Rows are points. Two turns around zero, p and q, are shown by what they do to some points. Write where each new point lands after one turn and then the other. Backwards means that the second turn is done in reverse. Each puzzle has new turns, and all numbers are rounded.

Turn p:
[ 1.24 -2.17] => [ 0.91 -2.33]
[0.40 1.82] => [0.66 1.74]
[-2.31  0.55] => [-2.21  0.88]
[ 0.67 -0.20] => [ 0.63 -0.30]
Turn q:
[-1.18  1.01] => [-1.21  0.97]
[ 1.25 -2.43] => [ 1.32 -2.39]
[-0.06  1.42] => [-0.10  1.42]
Where do these land?
q, then p: [0.92 1.51] => [1.09 1.39]
q, then p: [-0.41  1.84] => [-0.20  1.87]
p, then q: [-0.53 -2.96] => [-0.87 -2.88]
q, then p: [ 0.02 -0.40] => [-0.03 -0.40]

Turn p:
[-0.08  1.11 -0.44] => [ 0.47  1.10 -0.06]
[ 0.83  0.92 -2.06] => [ 1.82  0.84 -1.32]
[2.07 1.18 2.69] => [ 1.13 -0.34  3.40]
[-1.09 -1.90 -0.35] => [-1.43 -1.15 -1.24]
[-1.73 -1.30  0.16] => [-1.98 -0.44 -0.77]
Turn q:
[-0.10 -1.65  1.51] => [-0.24 -1.82  1.28]
[-1.44 -0.87  0.68] => [-1.18 -1.37 -0.13]
[ 1.79  1.40 -2.91] => [ 2.36  2.33 -1.61]
[-0.25  1.12  0.72] => [-0.94  0.86  0.46]
Where do these land?
q, then p: [0.44 0.83 1.91] => [-1.26  0.57  1.62]
p, then q: [-1.45  0.30  1.32] => [-1.98 -0.06 -0.11]
q, then p backwards: [ 1.58  1.10 -2.36] => [ 0.58  1.95 -2.26]
p, then q: [-0.57 -2.24 -0.86] => [ 0.64 -1.49 -1.86]

Turn p:
[ 2.67 -1.33 -2.08  1.80] => [ 1.67 -1.19 -0.83  3.40]
[-2.56  1.26 -0.50 -2.04] => [-1.78  1.82 -1.31 -2.08]
[-0.90  1.24  1.89 -1.30] => [-0.24  1.03  1.13 -2.28]
[-1.32  1.14  2.15  1.17] => [-1.48  0.20  2.49 -0.78]
[ 0.09 -1.50  0.27  0.11] => [ 0.20 -1.49 -0.25 -0.13]
[ 2.15 -0.42 -0.51  0.74] => [ 1.69 -0.44  0.11  1.60]
[-0.13 -0.40 -1.23 -0.48] => [-0.06  0.06 -1.36  0.27]
Turn q:
[-1.58 -0.58 -0.14 -1.46] => [-1.62 -0.65 -1.24 -0.61]
[ 1.01 -0.68  1.13  0.22] => [ 1.00 -0.72  0.81 -0.79]
[-1.29  0.80 -1.01 -0.68] => [-1.43  0.79 -0.95  0.46]
[ 2.00  0.10 -0.98 -1.65] => [ 1.53  1.24 -1.47 -1.29]
[-0.91 -2.52  1.93  1.58] => [ 0.00 -3.38  1.37  0.28]
[ 2.15  2.27 -2.52  0.99] => [ 1.94  3.23 -0.37  1.67]
[-1.37  0.60  1.59  1.01] => [-1.40 -0.52  1.86  0.30]
Where do these land?
p, then q: [-1.63  2.02  1.29  1.63] => [-2.58 -0.33  1.96 -0.67]
q, then p: [ 1.98  0.50  2.05 -0.71] => [ 2.05  0.71  0.32 -2.02]
p, then q: [ 0.80 -2.13 -0.32 -0.52] => [ 1.64 -0.90 -1.42  0.24]
q, then p: [-1.10 -0.53 -1.23 -2.18] => [-1.16  0.77 -2.38  0.41]
p, then q backwards: [-0.04  0.13 -1.79  1.79] => [-1.52  0.27 -1.54  1.30]
